Every row gives one point. To make a cloud, some directions were put in groups of two or more. Within a group, all points are equally far from the middle, so they leave a hole (a ring in 2 directions, a hollow ball in 3). The other directions are filled evenly. Then the cloud was stretched, turned, moved and blurred a little. Count the holes, and give their numbers of directions, smallest first.

Cloud:
[[ 56  -6  -6]
 [-42   6  -8]
 [-55  -8   5]
 [ 18 -21   9]
 [ -7 -22  21]
 [-10 -23  20]
 [-43   0  -6]
 [  3 -10 -24]
 [  6 -22  13]
 [-60  10   1]
 [ 32   8   2]
 [ -7 -24  15]
 [-28  20  17]
 [ 35  -9   5]
 [-53   7  -3]
 [ 13  -2  16]
 [ 11 -15  17]
 [  8  16   7]
 [-38  25   8]
 [-13 -21  -2]
 [ 26 -21 -19]]
Holes: 1 (2)

Cloud, 31 rows:
[[-51 -24   4  -4]
 [  3  26  26 -11]
 [-58 -26  -4   6]
 [ 37  34 -18 -29]
 [ 45  25 -25 -33]
 [ 42  25 -24 -34]
 [ 53  32  11 -14]
 [-26  18 -31  40]
 [-30  -8 -31 -14]
 [-29 -16  -5 -24]
 [ 36  27  29 -17]
 [-32 -15  25 -18]
 [-14  25 -34   6]
 [ 29   2  16  25]
 [ -4 -23   8  39]
 [  6  35  -3 -10]
 [-49 -10   4  47]
 [ 27   4 -58  31]
 [-24  -4  -5  57]
 [-22   7 -60  36]
 [-38 -15 -58  27]
 [  8 -34 -12  15]
 [ -3 -14   3 -36]
 [ -3  30 -24  -5]
 [-54  -9  13  31]
 [-33  -2 -58  23]
 [ -7   6 -17  56]
 [ 23 -12  33 -16]
 [ 20 -11  34 -21]
 [-32  12 -15  46]
 [-20  25 -35  16]]
Holes: 2 (2, 2)

Cloud (49 x 6):
[[-20   3  10  13  45  11]
 [ 31   2  23 -22 -50  -8]
 [ 39  10 -25  28 -16 -16]
 [ 36  -2  23  21  -2  12]
 [-22  17  -3 -21   1 -29]
 [-37  10 -29  18 -17 -15]
 [  6  40 -25  29  11 -25]
 [  3  -2 -34  21  39   1]
 [-48 -22   1 -17  27 -12]
 [-32 -11 -15  33   1 -33]
 [-40  11  -9  39  14 -11]
 [ 20  14 -26  27  19  18]
 [ 40  13 -14 -25   4  -2]
 [ -6  20  27 -19 -28 -23]
 [  9   7  11  26  16  22]
 [ 49  18  28 -10   3  10]
 [-32  -4 -15  36  33  -3]
 [-41   5 -26  10 -16 -21]
 [-14  27  26  15 -43 -20]
 [ 32 -13   9  -5  21 -18]
 [-16  31 -21  31   4 -32]
 [-32 -19  29 -16  -1   8]
 [-11  -5  35 -15  25  -8]
 [ 11   5  -8  -3 -51   6]
 [ 27  -8  20  -8  21 -18]
 [-33   7  -4  35  21 -27]
 [  0 -29  35 -22  -2  -8]
 [-11  27  23 -22 -11 -16]
 [ -5  -6  24  20  26 -14]
 [ 24 -26  17  16  11  -1]
 [ 47  28 -12  -5  15  25]
 [ 40   5  18 -25   0 -12]
 [ 33  40  18 -13 -59  -6]
 [ 41  29  17 -24   2  -4]
 [-34  16   3  28 -11 -34]
 [  2 -13  19  18 -55 -10]
 [ 43  32  14 -27 -34  -1]
 [  7   2  -1  24  16 -34]
 [ -2  17 -20 -21  30 -14]
 [  8  -2  29  -4  19  23]
 [ 43  36  -6 -26 -16  12]
 [  1   9 -38  24  39  -1]
 [ 55  40   6  24 -12  11]
 [ 47  18 -13  -2  23 -13]
 [-22  -6  28   3 -46   4]
 [ 45  19   9  23 -60  -6]
 [ 46  28 -13  26  -2  22]
 [ 14  20  -5   6  38 -23]
 [ -9  23  34 -11 -40 -12]]
Holes: 2 (2, 4)
